Each row of a before or after table is a point. The points were changed in one or more steps. Then noise was added and the rows were shuffled. The steps act on how far a point lies along the listed directions, d1 being the first. What was done? A step turns or swaps two directions, mirrors them in a line or flattens them onto one, adds a multiple of one to another, or multiplies one. Angles are multiples of 10 degrees, from the lower direction toward the higher: turns from -170 to 170, lines from 10 to 170 but not 90. Use the fewest steps. Two steps may share a direction if one is a turn and the other turns, adds or multiplies; they go together, in the order done. Otherwise the lowest direction goes first.

Directions:
(1): [  7 -11 -48]
(2): [-20 -45   8]
(3): [-45  18 -10]
Before (11 x 3):
[[ 21  15 -44]
 [ 31  24 -35]
 [-13  -7  29]
 [-36 -13   0]
 [ 16  19  25]
 [ -9  24   6]
 [ 20   4 -13]
 [ 12   4 -33]
 [-19  -7 -39]
 [-55 -19 -20]
 [-21   0   7]]
After (11 x 3):
[[-25  30  25]
 [-15 -29  19]
 [-34   7 -52]
 [ 10 -30  23]
 [ 49 -90   5]
 [-22  -5 -58]
 [ -8  -4 -43]
 [-16  21 -26]
 [ 19 -53 -35]
 [ 11   2  38]
 [ 32 -50  19]]
Steps: multiply d1 by 1.3; multiply d3 by 2; turn d2 and d3 by -120 degrees

Directions:
(1): [-35 -27  38  -4 -19 -45 -21  22]
(2): [ 52 -19  26  18  15  -2 -46 -17]
(3): [ -5 -48 -16   3  58  -4  17  20]
(4): [ 25 -49   3 -23 -40   8  34 -16]
Before (14 x 8):
[[ 23 -15   9 -12 -10  11 -12 -11]
 [-34  41  27  -1 -15 -23 -48  33]
 [-32 -68  10 -18   5   6  30  28]
 [ -3  16 -48   8  28  44  35  13]
 [-23 -12  19   3 -40 -11  14  16]
 [-19  48  -9  -1   6 -15 -22  11]
 [ 38 -13 -26  10  79  25 -30   0]
 [-10  35  -6 -28 -73  36  55 -17]
 [-47  66   0  -1 -18  -6   2  17]
 [-26 -26  18   4   3 -53 -22  20]
 [ 10 -16  24  37  29 -31 -36   6]
 [-75   2   6 -40 -65 -31  16  17]
 [ -9  47 -31 -11 -36  32  25   2]
 [ 44 -34   5  18  -3  -7   1   4]]
After (14 x 8):
[[  8  -5 -75 -24  39  50  49 -16]
 [ 83 -33  -4   2  22  51  12 -38]
 [-48  34   2  11 -22 -20   8  11]
 [-40 -10  45  -4 -12 -46 -65  26]
 [-37 -54  -1 -24   3  16  45  25]
 [ 21  34 -24  19  61  29  -3  -1]
 [  6  -6 -25  12  -6  29  46   3]
 [ 57 -15 -11  13  31  27 -25  -5]
 [  9  36 -23   6  36   1 -18   6]
 [-14  64 -33  -1  25  34   0  20]
 [ 15 -52  20  19  37 -13 -39  18]
 [ -3  -8  14   3 -45 -22  12  11]
 [-44  22 -37 -14  -1  -9  38  15]
 [  4  -2   9 -18 -30   3 -12  -1]]
Steps: turn d2 and d3 by -60 degrees; turn d1 and d2 by -110 degrees

Directions:
(1): [ 23  30  21 -31 -10  -3  16 -41 -34   1 -58   7  19 -43]
(2): [  1 -29   4  18  11  77  42 -16 -24   9  13   6  37  13]
(3): [-20 -49  43 -39   3 -13  25  18 -18  32  23  -5 -34 -35]
(4): [-22 -24 -43 -16  44 -21  16  12 -40 -59 -11 -20  10  -7]
Before (8 x 14):
[[-35 -59  53 -18 -22   0  26  29  19  59  77   2 -61   2]
 [-26 -49  -7  -8  -4 -23 -16  35  -1   0  34 -17 -34 -10]
 [ 28  14  46   8 -40  29   1  -4  15  56  -3  36 -22   4]
 [ 22   3  50   2 -36  66  14 -22  17  64 -10  15  16  -3]
 [-34 -47   7 -21  17  -8 -11  38  14  13  45 -13 -23   4]
 [  5  23 -17  13 -16 -41 -45   6  32 -13   0   9 -13  -8]
 [  8 -19  42 -17 -23  24  23 -16 -13  44 -12  19 -12 -13]
 [-13  26 -49  21  18 -10 -27  10  11 -35   3   4   9  29]]
After (8 x 14):
[[-42 -77  62 -28 -22   0  36  35  12  69  87   0 -73 -14]
 [ 25   4  40  10 -34  80  20 -27  12  57 -14  16  29   5]
 [-41 -66  21 -34  18  -9  -5  45   7  20  53 -12 -34  -5]
 [ 13 -18  32  -8 -21  33  24 -19 -10  33 -13  18  -2   0]
 [-14  18 -39  14  15 -18 -20  15  15 -25   7   8  -1  18]
 [  4  19 -12  11 -17 -37 -41   8  33  -7   0   6 -14 -10]
 [ 29  12  40  10 -32  44   7  -5  14  52  -6  41  -9   7]
 [-29 -60   7 -19  -5 -25 -15  37  -5  11  40 -15 -41 -16]]
Steps: add -0.5 times d1 to d3; turn d2 and d4 by 10 degrees

Directions:
(1): [-42 -44  -1  32 -20 -12  30  11  26 -17  47 -52 -31  17  28  13 -14 -24
 -30   4   3  48 -17  37]
(2): [-10  19  59 -26 -20 -48   5  18   3   3  -7  19 -48  48 -17 -46 -22 -15
   2  24  36  12 -17 -44]
Before (14 x 24):
[[  13   -6   -6   11   10   -1  -11    6    7   -5    2   -2    7  -17
     6   32    5    0  -15   -5   -4  -12   -8   29]
 [   4   15   24  -11  -20  -19   -4   -1   14    3    1   -5  -33   32
    -4   -8  -14    2   12   15   12   17   -4  -22]
 [   2    0  -31   19   14   27   -1   -2   12    9   19   -5   25  -14
    -9   32   13    2   -5  -15   -8   -4   -2   27]
 [  17   24  -13  -17    6   23  -18  -21  -12   14  -18   14   20  -13
   -11    7   12   25   34   -6  -21  -15   11   -5]
 [ -37   21  121  -47  -25 -109   26   43   27  -15   10   10 -106  107
   -10  -83  -50  -42    0   54   65   40  -34  -76]
 [  -9   -2    8    2   -8    3   22   -3   -1  -18    5   -9  -17    4
    -6   10   -2   -3  -17   10    5   11   -1    0]
 [   7  -10  -26  -20   -1    6    0   -3   -2   -4    9   -4    6  -16
    -2   23    6   -3   -5   -6  -15  -12   19   20]
 [ -15    3   46  -13  -20  -30    5   25   16    0    6    5  -45   28
    -3  -35  -24  -20   -7   21   32   16   -4  -40]
 [ -18  -32  -37   32    6   27    9   -5   15   -7   39  -25   16  -25
    27   30   12   -8  -16   -4  -11   26    6   41]
 [ -18  -25    4   20   -3  -10   10   12    4    0   25  -10  -28    6
     1   10  -11  -24  -16   10   10    3  -11   -8]
 [ -15   -4   -6   11   -8    8   -3    3   21    5    7  -21   -6    9
    19   23   -5   -8  -17    2    2  -10    0   10]
 [  -1  -22  -32   35  -11   15   14  -17   -6  -11   32  -28   25  -13
    17   29   -7   -3   -4  -25  -20   16    4   35]
 [  11   10  -23  -11    2    3   -3   -6  -17   13  -14    2   12  -18
     2   -1   -1   -2   -2   -7    1  -16   -7    0]
 [  30   37   -8  -31   17    7  -34  -19  -18   21  -22   41   39  -22
   -30  -12    3   19   29  -16   -7  -18    5  -26]]
After (14 x 24):
[[ -34  -34  -10   28   -9    2   20    3   21  -10   48  -34  -12    0
    24   12   -2  -22  -22    9    6   45   -7   28]
 [  22   81  110  -83    9  -84  -13   25  -13    6  -54   80  -58   74
   -45  -94  -27   -7   41   44   54  -27   -7 -118]
 [ -19    0    4    9  -10    0   -1    7   25    8    5  -17  -13   18
    19   16   -8   -8  -16    3    8  -10   -1    4]
 [ -11  -14   11    8   -1  -17    6   13    3    4   12    0  -31   11
    -9   -1  -14  -24  -12   13   15   -5  -12  -24]
 [   6    7  -27   -2    3   34  -14  -21   -7   10   -7   -4   26  -20
    -4   20   13   24   27  -13  -33   -6   12   15]
 [   4   27   42  -30  -10  -21  -13   20    1    8  -18   31  -25   17
   -12  -41  -13   -8    8   18   28  -10    7  -59]
 [   1  -13    3   14    6   -8   -6    7   11   -3    6   -7   -2   -7
    11   29    2   -7  -22   -3    0   -3  -15   30]
 [   4    9  -33   -4    2    8    2   -3  -12    9   -9   -4   14  -20
     7    8    2   -4   -8   -8   -4  -10   -6    9]
 [ -15  -26  -16   34  -25   -1   22   -7    0  -16   42  -34   -1    6
    21   16  -21  -16  -11  -20   -8   33  -10   26]
 [  -9    8   17   -4   -6   -4   26   -5   -4  -12    0   -1  -19   11
    -7   10   -2   -1  -14   12    8    6   -2   -6]
 [ -12   -9  -25   25    5   17    9    4   19    6   33  -19    7   -2
    -2   26    3   -5  -15   -7   -3   13  -14   33]
 [  24   18  -35  -15   21   27  -29  -25  -15   16   -7   20   55  -40
   -17   11   13   21   20  -28  -27  -14    9    3]
 [  15   26   20  -15  -14  -12  -13   -6    3    7  -13   10  -19   28
   -15   -6   -4   13   23   12   10    1    2  -30]
 [  -2  -17  -23  -16   -9   -2    8    0    3   -7   16  -12   -4  -11
     0   16    1   -7  -12   -1  -12   -8   16   23]]
Steps: turn d1 and d2 by 40 degrees
